Each point is reached from the start by the listed moves, each made once or not at all, plus a little noise. Say if it took an odd or an even number of moves. Then give how often each move was made.
In the rows, 128 means zero.

Moves:
(1): [194 112 121]
(2): [139 170 139]
(3): [130 106 187]
Start: [123  97 113]
Points:
[189  59 166] -> even (1, 0, 1)
[133 117 183] -> even (0, 1, 1)
[202 124 121] -> even (1, 1, 0)

Moves:
(1): [189 118 134 133 129 128 119 122 132 132 129 129]
(2): [139 190 127 134 133 124 127 133 126 128 117 128]
(3): [122 130 206 119 128 126 125 131 122 125 135 122]
(4): [123 122 135 179 128 130 135 131 134 129 120 123]
(5): [125 123 123 131 199 121 133 129 134 127 128 129]
(6): [132 133 136 119 140 209 134 125 131 130 121 133]
(7): [138 134 130 125 115 127 209 128 135 130 127 130]
(8): [132 126 126 122 125 131 124 182 122 121 124 134]
(9): [127 132 135 120 126 122 125 134 196 131 127 124]
(10): [126 123 128 125 128 128 132 141 125 193 124 125]
(11): [125 143 123 135 127 133 131 133 128 133 207 110]
Start: [132  97 124 122 157 116 142 131 153 144 152  97]
Points:
[201 138 135 175 159 117 139 200 150 207 125  95] -> odd (1, 1, 0, 1, 0, 0, 0, 1, 0, 1, 0)
[146 176 130 176 231 189 243 139 173 154 204  81] -> even (0, 1, 0, 1, 1, 1, 1, 0, 0, 0, 1)
[186  89 224 156 142 111 220 149 228 217 147  79] -> even (1, 0, 1, 1, 0, 0, 1, 0, 1, 1, 0)
[130 179 217 160 171 192 152 150 220 151 210  69] -> even (0, 1, 1, 1, 0, 1, 0, 0, 1, 0, 1)
[186 102 214 167 212 109 225 143 240 153 227  67] -> odd (1, 0, 1, 1, 1, 0, 1, 0, 1, 0, 1)
[150 169 147 160 158 186 232 141 234 152 124  94] -> odd (0, 1, 0, 1, 0, 1, 1, 0, 1, 0, 0)
[132  92 205 159 210 110 228 192 160 136 146  95] -> odd (0, 0, 1, 1, 1, 0, 1, 1, 0, 0, 0)

Moves:
(1): [207 111 130 119 138 134 146 111 136 128 121 127 120 132 133 130 125 136
 130 131 134 131 115 145 134 111 140]
(2): [136 198 136 133 119 118 126 132 138 130 122 135 136 132 126 119 135 130
 133 141 123 121 123 132 123 120 137]
(3): [129 114 207 122 130 132 134 136 120 137 126 128 117 153 132 141 117 132
 127 130 134 123 133 142 116 143 126]
(4): [133 126 137 207 134 128 133 123 130 128 129 125 133 126 120 135 132 127
 124 117 127 136 139 122 119 134 131]
(5): [125 141 127 133 181 129 131 125 128 125 114 139 144 128 114 123 127 124
 124 126 131 121 119 126 119 124 136]
(6): [128 129 128 133 124 191 124 141 125 125 121 122 125 137 123 133 124 134
 129 131 125 119 125 126 129 131 128]
(7): [102 141 115 117 129 144 212 147 139 146 135 138 133 129 130 121 136 132
 132 122 135 142 129 137 134 143 130]
(8): [137 123 123 132 139 118 117 190 124 130 137 137 135 121 141 124 124 137
 139 130 137 133 120 139 121 126 129]
(9): [127 125 139 115 132 128 122 126 184 121 136 139 133 124 130 128 128 130
 129 124 126 137 135 131 127 125 127]
(10): [128 131 123 131 128 131 119 116 130 200 135 125 122 129 125 135 133 131
 124 132 118 124 126 128 133 133 133]
(11): [139 144 130 112 136 136 124 114 122 116 212 134 123 136 132 125 116 129
 120 131 122 129 142 125 142 129 127]
(12): [131 125 136 140 124 132 127 121 119 129 126 191 122 128 112 143 129 137
 128 121 131 120 130 123 136 131 135]
(13): [139 120 128 122 114 125 132 120 123 135 128 129 172 120 127 122 142 129
 125 126 132 131 127 125 125 138 125]
(14): [135 129 122 131 127 120 133 142 132 125 127 137 134 194 120 124 130 120
 119 141 123 127 128 124 135 134 139]
(15): [126 122 134 133 136 139 128 120 128 125 121 131 127 138 195 122 127 127
 123 131 125 121 125 118 124 130 123]
(16): [130 131 125 121 124 122 132 138 126 121 127 124 138 133 133 175 124 132
 133 123 120 128 123 123 129 140 130]
(17): [134 122 136 126 134 126 125 135 124 132 133 127 118 125 127 136 180 125
 139 136 132 127 130 121 127 127 134]
(18): [111 136 124 128 129 116 120 120 123 122 143 119 126 140 127 129 140 190
 133 137 136 129 117 135 132 129 121]
(19): [123 121 125 132 133 140 120 132 122 126 124 123 130 137 129 111 109 119
 206 130 121 131 134 135 143 124 136]
(20): [133 124 128 130 133 120 132 127 127 133 128 133 132 131 127 139 122 124
 128 190 128 129 127 124 129 124 120]
(21): [133 135 129 124 128 131 120 115 140 127 128 131 125 133 124 141 130 120
 132 117 189 128 122 127 128 128 121]
(22): [127 131 126 123 127 133 119 133 115 124 125 134 126 129 131 131 130 131
 132 125 131 175 125 124 129 128 133]
(23): [144 129 128 131 132 130 126 135 114 132 120 125 129 134 132 135 128 146
 119 123 138 129 193 111 139 130 124]
(24): [113 125 124 135 132 140 115 126 120 129 135 124 139 135 142 153 147 120
 111 131 128 117 150 216 127 120 129]
Start: [126 120 142 129  97 125 120 130 136 137 134 114 147 105 132 129  90 142
 115  92 155 131  91 123 148 129 142]
Points:
[148 191 177 236 175 186  61 170 176 194 131 189 158 143 162 151 140 227
 201  95 224 114 141 100 154 131 163] -> even (0, 1, 0, 1, 1, 1, 0, 1, 1, 1, 0, 1, 0, 0, 1, 0, 1, 1, 1, 0, 1, 0, 1, 0)
[231  76 236 205 111 146 129 153 129 153 130 189 179 129 130 147  71 158
 206  75 240 146  92 149 148 144 165] -> even (1, 0, 1, 1, 0, 0, 0, 1, 0, 0, 0, 1, 1, 0, 0, 0, 0, 0, 1, 0, 1, 0, 0, 0)
[143 165 156 237  83 205  97 139 102 151 117 164 211 134 122 160 106 152
 164  85 155 112 185 192 165 138 158] -> even (0, 1, 0, 1, 0, 1, 0, 0, 0, 0, 0, 1, 1, 0, 0, 0, 0, 0, 1, 0, 0, 0, 1, 1)
[182 190 228 105 188 209 172 215 154 130 219 211 167 179 145 212 121 227
 208 184 171 165  93 249 172 131 186] -> odd (1, 1, 1, 0, 1, 1, 1, 1, 1, 0, 1, 1, 0, 0, 0, 1, 1, 1, 1, 1, 0, 1, 0, 1)

Moves:
(1): [167 136 118 121 121 130 132 127 128 127 130 130 135 125 127 135 132 130
 111 126 125 124 133 122 128]
(2): [122 177 126 123 124 140 126 122 122 128 138 120 133 127 129 121 130 123
 129 127 124 140 113 134 135]
(3): [131 137 165 121 123 127 131 128 129 127 138 135 129 131 133 129 127 132
 127 128 120 122 123 118 127]
(4): [132 135 141 177 133 124 131 133 123 129 121 131 144 119 129 137 143 128
 124 131 122 137 133 129 128]
(5): [137 129 132 128 175 143 134 136 131 127 133 141 131 127 139 116 136 122
 116 136 142 120 124 121 126]
(6): [122 117 133 135 119 176 138 141 120 120 128 126 127 133 122 135 135 133
 121 117 124 133 125 139 131]
(7): [126 126 129 131 128 124 183 129 113 124 123 131 124 119 120 130 113 124
 122 123 132 130 124 135 128]
(8): [130 139 127 124 131 119 122 169 122 127 119 131 129 135 120 137 126 133
 129 125 133 135 129 130 125]
(9): [126 135 125 138 127 132 140 133 179 124 137 140 126 127 126 135 133 121
 132 122 129 130 120 109 130]
(10): [128 123 127 131 131 129 133 133 130 194 138 114 119 140 123 132 125 140
 117 135 130 131 118 135 133]
(11): [129 124 124 133 124 122 126 135 112 117 172 127 114 131 120 125 124 122
 127 130 128 141 136 128 120]
(12): [119 134 122 133 112 127 120 132 121 133 134 188 136 116 141 111 122 134
 130 115 128 121 133 132 134]
(13): [127 113 125 125 130 125 136 127 129 121 137 123 164 131 128 128 123 142
 126 127 136 141 127 129 123]
(14): [129 126 117 131 120 123 134 115 116 130 124 130 123 174 134 128 127 129
 127 126 129 125 124 124 128]
(15): [133 127 125 130 120 130 137 139 124 126 130 120 124 125 166 133 127 133
 132 134 126 122 124 126 127]
(16): [116 125 120 121 139 134 127 118 111 132 131 138 128 120 127 180 133 127
 136 124 133 134 125 118 125]
(17): [113 127 135 114 129 115 149 138 124 131 125 125 133 128 116 122 191 138
 128 133 142 123 134 131 135]
(18): [129 136 122 131 134 121 124 125 128 119 130 124 116 126 126 129 124 169
 129 131 121 127 129 119 133]
(19): [141 123 130 130 127 130 127 127 123 132 128 128 125 133 123 123 128 132
 169 122 133 137 128 132 126]
(20): [131 125 125 131 126 133 130 131 124 130 123 137 133 126 116 132 129 126
 129 169 130 124 116 123 134]
(21): [128 131 132 137 117 128 120 124 123 121 130 130 118 126 128 128 121 132
 124 122 166 126 124 132 134]
(22): [133 121 136 122 127 129 130 127 134 125 119 134 119 127 136 126 133 129
 120 130 128 163 131 127 130]
(23): [117 147 133 122 127 135 130 120 132 132 127 127 133 135 133 128 116 126
 133 140 140 124 175 135 125]
(24): [130 133 125 126 141 122 124 124 130 122 139 128 127 137 124 145 132 136
 130 139 120 124 122 173 125]
Start: [112 123 142 135 158 142 116 146 142 110 120 162 145  91 113  97 141 157
 111 138 156 120 145 109 114]
Points:
[114 131 143 137 204 133 158 220 182 149 155 163 164 110 129 122 205 204
  94 162 232 121 111 142 122] -> odd (0, 0, 0, 0, 1, 0, 0, 1, 1, 1, 0, 0, 1, 0, 1, 0, 1, 0, 0, 0, 1, 0, 0, 1)
[162 185 116 148 180 196 195 199 142 152 143 245 126 145  96 114 143 215
 100 162 163 168  98 144 137] -> odd (1, 1, 0, 0, 1, 1, 1, 1, 1, 1, 0, 1, 0, 1, 0, 0, 0, 1, 1, 1, 0, 1, 0, 1)
[133 195 154 134 169 218 173 153 116  86 140 236 146  85 133  96 131 161
  67 134 206 144 168 177 133] -> even (1, 1, 0, 0, 1, 1, 1, 0, 0, 0, 0, 1, 0, 0, 0, 0, 0, 0, 0, 0, 1, 1, 1, 1)
[ 83 150 144 140 146 174 173 138  73  82 185 236 124 136 115 158 111 209
 114 133 149 122 183 148 111] -> even (0, 0, 1, 0, 0, 1, 1, 0, 0, 0, 1, 1, 0, 1, 0, 1, 0, 1, 0, 0, 0, 0, 1, 1)
[168 134 176 187 179 126 168 211 145 153 180 190 173 152  81 117 213 190
 105 180 228 149 125  77 118] -> even (1, 0, 1, 1, 1, 0, 0, 1, 1, 1, 1, 0, 1, 1, 0, 0, 1, 0, 1, 1, 1, 0, 0, 0)
[162 136 166 128 193 121 216 192 154 151 155 181 162 165  92 121 191 205
 111 136 227 122 109 136 118] -> odd (1, 0, 1, 0, 1, 0, 1, 1, 1, 1, 0, 0, 1, 1, 0, 0, 1, 0, 1, 0, 1, 0, 0, 1)
[148 119 169 178 142 161 249 178 156 140 142 173 168 141 118 157 216 242
  66 190 153 156 115 127 138] -> odd (1, 0, 1, 1, 0, 1, 1, 0, 1, 1, 0, 0, 1, 1, 1, 0, 1, 1, 0, 1, 0, 1, 0, 1)
[166 114 141 187 187 168 191 231 150 139 173 164 151 150 131 118 230 241
  99 143 187 189 137  95 116] -> odd (1, 0, 0, 1, 1, 1, 0, 1, 1, 1, 1, 0, 1, 1, 1, 0, 1, 1, 1, 0, 0, 1, 0, 0)
[ 97 214 180 165 140 132 153 208 163 101 150 217 201  88 147  98 194 232
 165 137 172 140 176  97 126] -> even (0, 1, 1, 1, 0, 0, 0, 1, 1, 0, 0, 1, 1, 0, 1, 0, 1, 1, 1, 0, 0, 0, 1, 0)

Moves:
(1): [153 131 120 128 130 134 131 136 127 130 121 122 138 130 131 118 130 120
 127 141 129 125 134 127]
(2): [122 149 131 123 115 123 131 130 136 132 129 135 132 129 128 117 134 117
 122 132 129 125 133 130]
(3): [127 123 164 122 129 111 134 127 128 124 134 117 125 121 131 126 122 124
 126 138 131 124 125 132]
(4): [129 136 133 160 126 123 123 114 129 134 113 132 119 121 133 124 135 135
 123 107 129 123 136 142]
(5): [117 147 132 130 157 137 135 132 136 145 129 125 109 127 131 127 133 136
 114 131 139 136 127 128]
(6): [115 126 137 125 101 165 134 123 136 120 115 115 116 139 138 132 133 130
 123 117 138 145 136 120]
(7): [121 135 136 127 116 127 154 133 129 129 127 125 121 113 128 136 135 137
 149 124 119 112 115 126]
(8): [126 117 131 148 132 133 122 152 125 138 115 131 133 144 120 144 136 121
 110 134 136 125 110 121]
(9): [123 125 123 127 129 126 128 118 168 151 130 121 131 123 124 145 155 135
 128 146 123 113 144 132]
(10): [124 124 129 121 125 126 136 126 131 153 130 121 143 123 135 114 125 131
 122 120 132 139 125 125]
(11): [129 132 139 135 126 127 129 133 129 128 153 127 136 125 116 125 138 132
 131 122 133 131 119 124]
(12): [128 128 133 132 122 138 140 119 122 125 120 163 133 129 124 136 126 127
 132 132 126 133 139 124]
(13): [118 143 130 132 132 130 137 116 114 127 129 116 147 138 130 133 134 128
 116 117 132 126 131 137]
(14): [130 124 124 126 132 122 149 120 114 146 132 129 113 153 136 128 117 122
 127 126 127 102 137 106]
(15): [130 125 131 127 119 127 134 140 132 125 140 140 117 116 165 140 135 128
 119 138 133 132 141 125]
(16): [137 132 131 129 123 131 121 121 116 134 136 123 122 121 112 162 124 119
 123 130 128 140 132 133]
(17): [124 112 134 130 131 135 120 126 105 141 132 121 113 135 138 118 155 119
 146 137 117 143 122 140]
(18): [139 134 150 131 112 119 107 138 122 126 118 123 131 140 130 130 130 159
 139 141 112 134 138 131]
(19): [123 135 119 125 143 129 122 131 128 129 130 134 140 116 123 126 130 117
 155 123 141 129 140 118]
(20): [113 144 117 146 122 132 131 129 123 131 146 120 128 113 133 134 109 128
 136 152 125 136 136 131]
(21): [129 125 122 117 108 123 131 117 126 126 121 130 126 129 121 130 137 138
 126 143 155 126 119 118]
(22): [136 125 119 134 130 113 135 126 139 124 125 126 130 146 125 127 132 128
 141 127 137 139 129 130]
(23): [123 126 120 129 125 121 140 138 112 118 127 107 123 121 119 119 143 131
 112 136 126 130 161 111]
(24): [130 116 137 115 131 133 132 131 128 145 132 138 128 135 123 125 116 131
 120 123 140 115 137 162]
Start: [135 148 130 154 132 102 171 124  99 140 123 131 138 144 120 112 142 120
 127 135 150 139 120 147]
Points:
[105 186 149 236  93 144 236 153 127 190 124 123  97 134 151 131 249 122
 123 194 171 168 184 138] -> odd (1, 1, 0, 1, 1, 1, 1, 1, 1, 0, 1, 1, 0, 0, 1, 0, 1, 0, 0, 1, 0, 1, 1, 0)
[134 157 198 146 144 161 223 113  51 195 165 137 112 164 154 144 173  88
 123 147 199 159 177 158] -> odd (1, 0, 1, 0, 1, 1, 0, 0, 0, 0, 1, 1, 1, 1, 1, 1, 1, 0, 1, 0, 0, 0, 0, 1)
[101 174 158 189 112  90 190  96  89 203 143 117 139  88 115 124 193  95
 144 182 149 167 203 156] -> odd (0, 1, 1, 1, 0, 0, 0, 0, 1, 1, 0, 1, 0, 0, 0, 1, 1, 0, 1, 1, 0, 0, 1, 0)
[ 99 181 182 151  87 113 221 109 129 185 124  84  88 150 139 144 161 178
 145 201 167 113 145 117] -> odd (0, 0, 1, 0, 1, 1, 1, 0, 1, 0, 0, 0, 0, 1, 0, 0, 0, 1, 0, 1, 1, 0, 0, 0)
[110 165 183 188 108  90 239 138  60 196 182 103 140 132 147 171 138 110
 106 157 164 126 112 126] -> even (0, 0, 1, 0, 0, 0, 1, 1, 0, 1, 1, 0, 1, 1, 1, 1, 0, 0, 0, 1, 0, 0, 0, 0)
[127 179 152 135  78 112 226 127 118 150 122 112 142 137 121 101 142 112
 172 177 214 137 145 162] -> even (1, 1, 1, 0, 0, 1, 1, 0, 0, 0, 0, 0, 0, 0, 0, 0, 0, 0, 1, 1, 1, 1, 0, 1)
[156 176 173 179 120  71 232 139  75 173 144 102 153 182  96 147 164  87
 120 146 168 110 105 131] -> even (1, 1, 1, 0, 0, 0, 1, 1, 0, 0, 1, 0, 1, 1, 0, 1, 0, 0, 0, 0, 0, 1, 0, 0)

Moves:
(1): [139 132 116 124 136 130 131 131 116 127 131 118 126 127 130 143 124 137
 128 127 118 133 117 123 114]
(2): [121 130 113 109 137 131 125 126 133 128 138 119 132 136 128 122 128 124
 103 147 145 131 141 118 123]
(3): [121 123 141 118 142 136 135 135 127 116 140 129 120 130 111 133 124 131
 122 147 129 120 122 131 119]
(4): [136 127 131 146 125 129 125 136 134 110 131 133 125 117 144 128 127 138
 127 129 128 132 125 123 132]
(5): [137 114 132 124 143 126 122 111 151 121 151 125 123 130 115 115 130 136
 137 126 117 100 118 126 123]
(6): [135 139 127 128 130 135 113 125 129 134 128 131 123 131 128 126 128 127
 140 128 130 125 132 130 123]
(7): [128 122 114 125 157 145 134 139 128 121 138 127 127 136 147 121 125 120
 141 129 117 129 121 120 111]
(8): [121 111 119 147 121 135 122 134 125 130 134 137 124 122 107 145 132 129
 121 145 119 151 144 125 134]
(9): [122 122 114 146 128 132 128 134 138 126 123 129 125 144 117 124 115 138
 113 143 123 120 125 134 139]
(10): [128 127 128 119 139 111 120 142 141 137 123 126 137 141 141 132 133 143
 132 122 133 123 140 123 124]
(11): [140 129 140 118 125 140 122 137 136 135 139 116 131 116 143 123 155 129
 141 125 126 124 110 134 128]
(12): [133 136 137 125 143 125 135 114 135 147 136 142 115 140 133 133 135 143
 114 134 118 148 134 134 127]
(13): [125 141 122 127 129 129 134 114 131 142 138 119 148 115 143 143 126 138
 147 128 128 127 129 137 119]
(14): [132 105 125 123 130 136 131 127 136 131 126 130 148 146 125 130 116 142
 132 125 152 118 125 122 122]
(15): [134 129 128 127 131 131 123 113 137 117 125 133 133 147 138 134 130 134
 125 128 116 114 130 136 123]
(16): [118 124 135 130 135 126 124 125 127 126 135 116 111 133 148 142 127 125
 125 119 130 135 123 140 127]
(17): [137 127 102 131 131 119 140 134 110 125 117 141 128 153 132 136 144 137
 129 149 145 118 130 135 124]
(18): [106 127 124  98 109 136 140 131 121 121 121 133 108 114 135 120 135 145
 134 127 124 163 121 127 127]
(19): [126 142 109 125 127 125 138 134 126 122 121 153 125 140 122 143 129 116
 130 117 133 131 119 112 141]
(20): [136 112 127 136 128 133 127 121 127 132 130 136 125 123 137 139 121 140
 133 152 118 109 122 128 140]
(21): [127 124 122 129 128 120 118 145 138 139 112 147 119 113 127 135 126 121
 129 116 136 134 125 129 107]
(22): [133 126 125 127 137 123 127 129 129 126 116 120 129 133 127 139 132 129
 132 143 132 144 125 129 123]
(23): [140 116 121 118 128 126 130 142 125 126 149 122 125 118 130 130 120 126
 133 141 120 143 122 145 146]
(24): [125 137 126 124 145 119 117 134 114 125 124 133 133 137 128 128 139 132
 125 140 130 134 113 126 114]
Start: [138 135 103 114 117 112 109 124 119 119 120 149 135 144 125 138 134 129
 138 141 118 124 119 125 132]
Points:
[177 104  71 124 178 140  87 143 113 101 173 122 134 134 210 217 154 171
 179 211  65 160  63 156 106] -> even (1, 0, 0, 1, 0, 0, 1, 1, 0, 0, 1, 0, 1, 0, 1, 1, 0, 0, 0, 1, 0, 1, 1, 1)
[147  90  62  79 180 108 109 147 143 103 156 191  77 218 138 205 185 215
 137 249  84 152  69 162 143] -> even (0, 0, 1, 0, 1, 0, 0, 1, 1, 1, 1, 1, 0, 0, 1, 1, 1, 1, 1, 1, 0, 1, 1, 1)
[132 111  75  94 178 133 107 117  99 111 129 166  88 175 175 204 151 185
 135 204  61 203  89 134  93] -> even (1, 0, 0, 0, 0, 0, 1, 1, 0, 0, 0, 1, 0, 0, 1, 1, 0, 1, 0, 1, 0, 1, 0, 1)
[149  73  43  77 144 106 103 132 157 125 141 174 123 154 156 236 122 199
 185 162 104 155  84 134 108] -> even (1, 0, 0, 0, 1, 0, 0, 1, 0, 1, 0, 0, 1, 1, 1, 1, 0, 1, 1, 1, 1, 1, 1, 0)
[183  88  48  80 228 132  90 100 183 140 186 121 142 223 189 191 101 210
 152 212  94 100 102 149  94] -> odd (1, 1, 0, 0, 1, 1, 1, 0, 1, 1, 0, 1, 1, 1, 1, 1, 0, 0, 0, 1, 0, 1, 1, 0)
[114 136  51  41 155 157 120 133 145 109 127 189 139 171 148 165 120 149
 161 153 148 137 103 105  67] -> even (0, 1, 1, 0, 0, 1, 1, 0, 0, 0, 0, 0, 1, 1, 1, 0, 0, 1, 1, 0, 1, 0, 0, 0)
[145  97  55  70 186 124  76 155 162 112 116 171 116 219 184 138 170 195
 178 154 135  97  66 144  60] -> odd (0, 0, 0, 0, 1, 1, 1, 0, 1, 1, 1, 0, 0, 1, 1, 1, 1, 1, 0, 0, 1, 0, 0, 1)
[176  95  53 105 187 104  87 154 123  74 163 183 123 222 129 209 143 191
 153 192 127 107  86 130 105] -> even (1, 0, 1, 1, 1, 1, 0, 1, 0, 1, 0, 0, 0, 1, 1, 1, 1, 0, 1, 0, 0, 0, 1, 1)
[123 152  51  69 162 151 123 124 128 143 151 143 104 180 197 149 170 175
 144 192 125 165 107 152 101] -> even (0, 1, 0, 0, 0, 1, 1, 0, 1, 0, 1, 1, 1, 0, 0, 1, 1, 1, 0, 0, 0, 0, 0, 0)
[136  80  92  99 177 114 103 153 150 103 144 165 100 208 136 174 186 236
 129 222 134 162  83 141 103] -> even (0, 0, 1, 1, 1, 0, 0, 1, 1, 1, 1, 1, 0, 1, 0, 1, 1, 1, 0, 0, 0, 1, 0, 1)
[138 110  89  51 153 130  93 104 124 126 151 163 109 189 173 163 131 186
 122 202 120 164 101 152 122] -> even (0, 1, 0, 0, 0, 1, 0, 0, 0, 0, 0, 1, 0, 1, 1, 1, 0, 1, 0, 1, 0, 0, 1, 1)
[136 137  53  43 194 106 120 173 136 111 125 181 127 167 157 169 195 171
 201 174 133 138  58 118  57] -> even (0, 0, 1, 0, 1, 0, 1, 0, 0, 1, 1, 0, 1, 0, 0, 0, 1, 1, 1, 0, 1, 1, 0, 1)
